Each row of a before or after table is a point. One or more steps were done to the points. Then noise was added and the rows were shuffled. The steps act on how far a point lies along the listed directions, d1 being the first. Name the steps. A step turns or swaps two directions, mirrors them in a line or flattens them onto one, adds a multiple of one to another, or multiplies one. Angles are multiples of 10 degrees, from the lower direction toward the higher: turns from -170 to 170, lines from 10 to 170 but not 90. Use the fewest steps. Two steps may share a direction if one is a turn and the other turns, adds or multiplies; they go together, in the order done. Otherwise the lowest direction goes first.

Directions:
(1): [-1.4 -4.4]
(2): [ 4.4 -1.4]
Before, 8 rows:
[[ 3.1  0.5]
 [ 1.9 -3.1]
 [-0.4  1.4]
 [-4.7 -1.6]
 [-3.3 -3.9]
 [ 4.1 -2.5]
 [-5.6 -1.1]
 [ 4.4  4.3]]
After, 8 rows:
[[ 2.8 -1.5]
 [-4.7  1.8]
 [ 1.5 -4.5]
 [ 6.2  0.4]
 [-0.7 -3.7]
 [-5.1  2.8]
 [-5.1 -0.8]
 [ 0.5  1.3]]
Steps: turn d1 and d2 by -40 degrees

Directions:
(1): [ 5.3  4.1 -2.5  0.2 -0.1  3.5]
(2): [ 4.0  0.3  3.5  4.1  0.8 -4.3]
(3): [-1.0 -2.3 -4.8  5.2  2.7  0.5]
(4): [-2.2  2.5 -0.6  3.5 -6.3 -0.3]
Before, 13 rows:
[[ 0.9  1.6  2.9 -1.0 -1.7 -2.4]
 [ 0.2  0.6 -5.0 -1.6  2.6  3.7]
 [ 4.6  3.2 -0.8  5.7 -1.0 -0.3]
 [-2.7 -1.5 -2.1 -2.7  1.0  1.6]
 [ 4.1  0.0 -0.7 -1.6  3.4  1.0]
 [-3.2 -0.4  2.2 -1.4 -1.1  0.2]
 [ 1.6  2.6 -1.1  0.6 -0.5  0.1]
 [ 3.8  2.8 -0.3  5.5 -1.6  1.2]
 [ 1.3  3.8  1.6 -5.4 -1.1  1.9]
 [-3.9 -0.1  4.0 -0.1 -5.5  0.1]
 [ 0.4 -1.7 -2.6 -2.8  2.9  2.9]
 [ 3.6 -1.2  0.5  1.5  0.4 -1.8]
 [ 2.2  5.0  3.1 -2.7 -5.9  1.5]]
After, 13 rows:
[[ 2.8  1.6 -0.5 -1.4  2.4  0.0]
 [ 1.1 -1.3 -0.5  0.7  4.7 -1.9]
 [ 2.3  0.0  0.1  2.8 -2.2 -2.1]
 [-2.7 -2.2  0.1 -0.3  3.0  0.9]
 [-0.3  0.4 -5.6  2.8  2.6  2.8]
 [ 5.3 -3.3 -1.9 -3.0 10.8  3.0]
 [-3.8  2.7 -4.0  4.0 -7.8  2.4]
 [ 7.7  1.5  4.5 -3.7  4.8  1.5]
 [-4.3  0.1 -2.3 -0.2 -3.5  1.3]
 [-0.2  3.9 -4.2  7.3 -7.1  0.8]
 [ 0.6 -6.9  3.6 -6.4  9.9  1.0]
 [-2.0  4.5 -3.8  0.2 -6.1  2.9]
 [ 8.1  2.1  4.5 -3.1  4.2 -0.1]]
Steps: multiply d4 by 2.5; turn d3 and d4 by 160 degrees

Directions:
(1): [-0.9 -1.5  4.1 -2.1  0.0 -0.5 -3.0 -2.7  6.9 -1.2  5.2]
(2): [ 4.9  1.6 -0.3 -6.2 -2.5 -4.7 -3.8  2.6 -1.2 -1.0 -0.9]
Before (9 x 11):
[[ 3.3  3.0 -1.2 -1.7 -2.7 -3.0 -0.1  2.0 -5.5 -0.7 -3.8]
 [-0.8  0.0  1.6 -1.7 -0.2 -1.6 -1.1  0.1  3.9 -0.4  3.2]
 [-2.3 -1.3  2.9  2.3 -0.3  2.2 -1.1 -3.7  2.4 -0.2  2.5]
 [-1.0  0.7 -3.1  0.7  1.9 -0.4  2.0  1.1 -3.7  2.2 -3.6]
 [ 0.8  0.5 -0.3 -1.2 -0.6 -1.0 -1.4 -0.6  0.4 -1.4  0.8]
 [-1.6  1.1 -1.2  0.5 -0.3  1.1 -0.6  1.7 -2.0  0.3 -1.6]
 [-2.0 -1.6 -0.4  2.6  1.5  2.9  2.4 -2.2 -1.0 -0.2 -0.3]
 [-4.1 -1.7  3.6  2.7  0.7  3.8  0.6 -4.4  4.8 -0.6  2.7]
 [ 2.9  2.5 -2.8 -0.8 -1.1 -0.5  0.0  2.5 -3.0  0.9 -1.6]]
After:
[[ -6.1  -2.5   2.7   8.1   1.6   6.1   2.4  -5.5   2.6   0.7   2.2]
 [ -1.9   0.6  -0.9   0.7  -0.2   1.5  -0.8   1.4  -1.3   0.3  -1.1]
 [  2.8   1.3  -0.6  -3.5  -1.5  -2.7  -2.7   0.6  -0.5  -1.8   0.0]
 [-10.6  -3.9   3.1  11.8   4.2  10.0   6.5  -7.7   5.0   0.8   3.2]
 [  6.3   3.4  -2.3  -5.1  -2.9  -3.9  -2.9   3.8  -2.9  -0.2  -1.5]
 [  8.7   4.6  -0.9  -9.2  -5.6  -8.8  -5.4   4.6  -5.7  -2.3  -4.0]
 [ -1.9  -0.1  -2.1   1.2   2.1   0.3   2.2   0.2  -2.1   2.1  -2.7]
 [  0.2   0.0   1.0  -2.4  -0.7  -2.6  -1.3   1.1   2.8  -0.4   2.3]
 [ -6.9  -3.4   0.1   8.9   4.1   7.7   5.9  -4.9   0.5   0.4   0.8]]
Steps: multiply d1 by 0.7; multiply d2 by 3

Directions:
(1): [ 0.4  0.8 -1.5  0.1  2.2 -3.7  4.3  3.7 -3.6 -4.7  3.1  2.9  4.1 -6.0
 -3.6 -5.8  1.9 -0.1  0.0 -1.3]
(2): [-1.0 -1.5 -5.3  0.0  2.5 -4.1 -1.4 -5.7  3.3 -2.3  1.6  4.7 -0.7 -2.8
 -2.9  7.4  0.5  3.3  0.5  0.1]
Before, 8 rows:
[[  0.6  -2.2  -0.6  -1.5  -1.2  -0.7  -1.5  -1.9   1.1   1.0  -1.2  -1.6
   -2.1   3.1   2.2   3.3  -0.8   1.3   0.6  -0.2]
 [  1.1   1.7   3.2   0.3  -2.1   1.1   1.6   8.4  -4.1  -1.0   0.5  -2.0
    0.5   1.7   2.5 -10.9   1.8  -4.9   0.4  -0.1]
 [  2.8   2.2  -0.2  -0.5   1.0  -1.8   4.0   5.2  -5.4  -4.9   2.6  -0.6
    2.9  -4.1  -1.7  -7.3   1.4   0.3  -0.7  -0.6]
 [  1.3   1.8   4.4   3.2  -3.6   3.0   1.1   4.2  -4.6   1.8  -0.9  -3.7
    0.2   3.2   1.9  -6.0  -1.1  -2.5  -0.7  -0.7]
 [  0.3   0.4   0.6  -1.2   0.8  -1.7   2.1   2.6  -2.8   0.0   1.3  -0.4
    1.1  -2.2  -0.1  -3.7   1.2  -3.1  -1.4   0.3]
 [ -1.0  -0.2   0.4   0.0  -1.5   1.7  -3.2  -1.5   1.4   3.1  -1.2   0.1
   -2.8   4.1   0.5   5.0   0.9   1.1  -0.7   0.8]
 [ -1.0  -1.6  -4.0   0.3   0.7  -1.0  -4.6  -5.7   4.9  -0.7   0.1   1.7
   -4.1   3.5  -1.0   9.9  -0.9   3.2  -0.3   1.4]
 [ -0.4  -0.3   2.2  -0.7  -1.3   3.2  -3.1  -3.6   1.5   1.8  -2.1  -3.1
   -3.4   4.3   2.8   2.8   0.2  -0.2  -0.9  -1.0]]
After (8 x 20):
[[  0.4   0.5   0.0   3.3  -1.5  -0.5  -0.2  -0.6  -1.9  -0.2   0.5   0.4
   -0.2   0.7  -0.5   0.1  -0.6   0.5  -0.2  -0.7]
 [  0.1   0.3  -1.3  -1.1   2.4  -4.2   3.3   2.7  -3.4  -2.4   2.8   2.0
    2.6  -5.3  -2.2  -4.1   2.1  -2.3  -1.4  -0.1]
 [ -0.9  -1.0   3.0  -0.8  -2.3   5.3  -6.1  -6.5   4.2   4.7  -4.1  -4.5
   -6.0   8.0   5.0   7.3  -1.0   0.2  -0.8  -0.3]
 [ -1.2  -0.5   2.1  -0.1  -3.2   4.4  -5.5  -2.8   3.1   5.9  -3.2  -2.1
   -5.0   7.8   2.9   7.3  -0.3   0.8  -0.6   1.5]
 [ -0.4  -0.9   1.3   0.2  -2.8   4.7  -6.1  -3.4   4.6   4.2  -3.3  -4.0
   -6.2   9.7   3.7   7.5  -2.5   0.4  -0.6   2.3]
 [  0.2   0.4  -2.6   0.3   1.6  -4.6   2.0   4.4  -2.5  -5.4   3.4   3.7
    1.5  -3.7  -2.0  -6.0   3.1  -1.7   0.9  -0.7]
 [  0.6  -2.4   0.6  -1.4  -2.5   1.3  -3.0  -2.7   2.3   3.2  -2.7  -3.3
   -3.9   5.9   4.0   5.0  -1.6   0.9   0.6   0.3]
 [  2.8   2.3  -3.3  -0.3   3.8  -6.4   7.3   6.5  -7.3  -9.8   6.0   3.6
    6.3 -10.5  -5.9 -10.0   3.3   1.3  -0.6  -1.7]]
Steps: multiply d1 by 2; multiply d2 by 0
